Each row of a before or after table is a point. The points were changed in one or more steps. Then noise was added and the rows were shuffled. The steps act on how far a point lies along the listed directions, d1 being the first. What was done? A step turns or swaps two directions, mirrors them in a line or flattens them onto one, adds a multiple of one to another, or multiplies one. Angles are multiples of 10 degrees, from the lower direction toward the higher: turns from -170 to 170, lines from 10 to 170 but not 90. Use the fewest steps. Two steps may share a direction if one is a turn and the other turns, adds or multiplies; they go together, in the order done. Otherwise the lowest direction goes first.

Directions:
(1): [ 6.7  0.8 -1.9]
(2): [ 1.3 -6.6  1.9]
(3): [1.6 2.2 6.4]
Before, 10 rows:
[[-1.7 -4.5 -1.2]
 [ 3.2 -3.5  2.9]
 [-4.3 -1.8  4.6]
 [ 6.3 -3.2 -1.1]
 [-1.5  4.4  5.6]
 [ 5.7  5.6  7.7]
 [ 0.3 -2.2  2.9]
 [-6.4  1.3 -0.9]
 [ 4.8 -0.2  1.2]
 [ 5.9  6.5 -1.6]]
After:
[[ 5.7 -0.1  3.4]
 [-4.6 -5.2  0.5]
 [ 1.5  4.8  4.9]
 [ 1.3 -1.8  2.8]
 [-7.8  4.2  0.0]
 [-5.3  3.5  9.2]
 [ 5.4  3.6 -1.9]
 [ 2.5 -3.6 -1.7]
 [-1.2 -4.4  3.5]
 [-4.4 -2.2  2.2]]
Steps: mirror d1 and d3 in the line at 100 degrees

Directions:
(1): [ 7.2  2.3 -1.8 -4.7 -3.7  0.8]
(2): [-0.5 -7.1 -2.7 -3.0  0.9  5.5]
(3): [-3.5  2.7 -5.6  2.8 -5.4  2.9]
(4): [-4.4 -1.0 -2.0 -6.1 -1.8 -5.7]
(5): [-3.5  2.9  6.0 -3.8 -2.0  4.7]
(6): [ 1.1 -4.9  3.9  2.6 -6.8 -1.9]
Before, 13 rows:
[[ -3.7  -3.4  -2.9  -2.4  -5.8  -2.6]
 [  1.7   4.0   4.3  -0.6   2.2  -3.7]
 [  1.9   5.3  -3.3  -3.9   0.3 -10.9]
 [ -0.9  -4.8  -6.4   3.1  -4.6   1.5]
 [  1.0  -2.5  -0.2   2.2  -0.9  -2.3]
 [ -3.7   0.0   0.0  -3.0  -1.9   5.3]
 [ -1.9   3.7  -4.9   5.1  -2.9  -1.9]
 [  1.3   4.2  -6.9   4.2   0.4  -2.4]
 [ -0.1  -5.4  -3.9   3.1  -3.5   1.6]
 [ -2.1  -0.9  -1.2  -3.7  -1.3   0.1]
 [  3.1  -5.0   5.0  -3.5   6.1  -5.0]
 [ -2.4   4.2   3.4   1.7  -8.0   1.8]
 [  8.2  -5.9   5.5  -9.3  -2.6  -4.4]]
After, 13 rows:
[[-5.1  6.4 -2.0 -3.4  0.5  3.6]
 [ 3.5 -0.1  3.9 -0.6  5.1  1.8]
 [-1.6 -4.3 -2.8  2.8 -8.0 -3.6]
 [ 1.7 -4.1  0.7  2.9 -3.1 -2.7]
 [ 6.0  4.6  7.8  2.4 -3.2 -6.3]
 [ 3.9  2.6  6.5  2.6  2.1 -7.8]
 [ 2.5 -6.9 -4.8  2.8 -0.8  1.3]
 [ 0.1  1.3 -1.0  6.3 -6.1  1.7]
 [ 8.6 -1.1  1.0  7.9  2.3  3.0]
 [ 1.0 -6.6 -4.0  2.7 -2.1  4.0]
 [-0.8  4.2 -0.9  1.3 -0.9  1.5]
 [-1.4 -4.5 -4.7  4.0 -9.0 -2.5]
 [-1.8 -1.1  0.8 -3.1 -0.5  8.3]]
Steps: multiply d1 by 0.4; turn d2 and d4 by 140 degrees; turn d2 and d3 by -40 degrees; add -1 times d5 to d6

Directions:
(1): [-0.4  4.4  0.0  9.7 -0.5  3.3  1.8 -3.4 -2.4]
(2): [-3.4  6.5 -2.4 -5.0 -5.5 -0.4 -2.4 -4.5 -2.5]
(3): [ 3.3  0.1  2.9 -2.5 -2.0  3.2  5.7 -5.6  6.5]
(4): [-2.9 -3.5 -7.8 -1.4  0.7  7.5  2.3  0.5 -0.6]
Before:
[[  2.7   0.7   5.4  -3.9  -2.3  -4.7  -0.7  -1.0   0.2]
 [ -2.2  -2.2  -3.8   3.1   3.5   1.1  -4.0   6.4  -5.9]
 [ -2.4   4.0  -3.3  -7.7  -1.8  -1.9  -1.5  -1.4  -0.2]
 [ -0.5   0.9  -2.0  -9.6  -0.1  -3.2  -3.7   1.7   2.3]
 [ -2.5  -5.6  -1.3   5.9   6.1   2.0  -0.4   4.5  -2.6]
 [  1.0   1.8   0.2   9.9  -3.2   2.0  -0.6  -3.6  -0.1]
 [ -3.8  -2.8  -3.1 -11.2  -1.0  -3.4  -5.6   5.4  -0.6]
 [ -2.6  -0.7  -3.3  -5.0   0.5  -0.8  -2.3   2.6   1.6]
 [ -0.3  -2.9   0.6  -6.0   1.1  -4.7  -3.3   3.2   1.9]
 [ -0.7   2.5   1.9  -1.7  -4.5  -5.1  -4.0  -3.0  -4.9]
 [ 10.8  -2.8  16.6  10.3   1.7  -9.5   0.8  -2.4   5.5]
 [ -3.6   0.4  -4.0  -1.9  -1.0   0.0  -2.4  -1.8  -3.3]
 [ -2.6  -0.7  -2.7   7.3   2.3   4.3  -0.2  -0.9   0.0]
 [  0.7   1.9   2.1   3.1   1.4  -1.7  -2.8   3.0  -2.7]]
After:
[[ -0.7  -5.2  -2.9   1.2   2.6   1.6  -0.6   4.9  -3.8]
 [ -0.3  -7.8  -3.5  -5.2   0.4   1.6   0.3   1.1  -0.6]
 [  1.4  -3.4   1.7  -3.9   0.7  -1.6   1.2  -1.8   3.4]
 [ -2.5   2.8  -3.9  -3.2  -7.1  -0.8  -5.0  -3.4  -1.0]
 [  3.2   1.6   1.9  -1.5  -2.6   5.9   5.1  -6.0   4.2]
 [  2.0  -2.1   2.1   1.8   2.9  -0.1   1.8   1.6   5.4]
 [  4.5  -8.0   3.7   2.9   4.9   2.6   4.9   3.6   6.9]
 [  2.5  -4.2   1.0  -3.9   4.7  -2.8   1.1   4.0   3.4]
 [ -8.8   0.6 -14.3   9.4  -1.8   6.9  -5.6   0.0 -13.4]
 [ -2.2   5.2   1.5  -1.2  -3.6  -0.5  -1.5  -6.0   2.2]
 [ -1.0   4.4   2.7   3.1  -2.2   3.8   4.1  -8.2   1.5]
 [  3.6  -5.6   0.8   1.7   6.4   0.3   0.9   5.0   4.4]
 [  1.2  -4.6  -0.4   5.1   4.4   2.8   2.3   2.2   2.6]
 [ -0.5   0.5  -3.1  -1.3  -1.3   5.7   1.7  -1.1   0.0]]
Steps: turn d1 and d2 by 100 degrees; turn d3 and d4 by -150 degrees
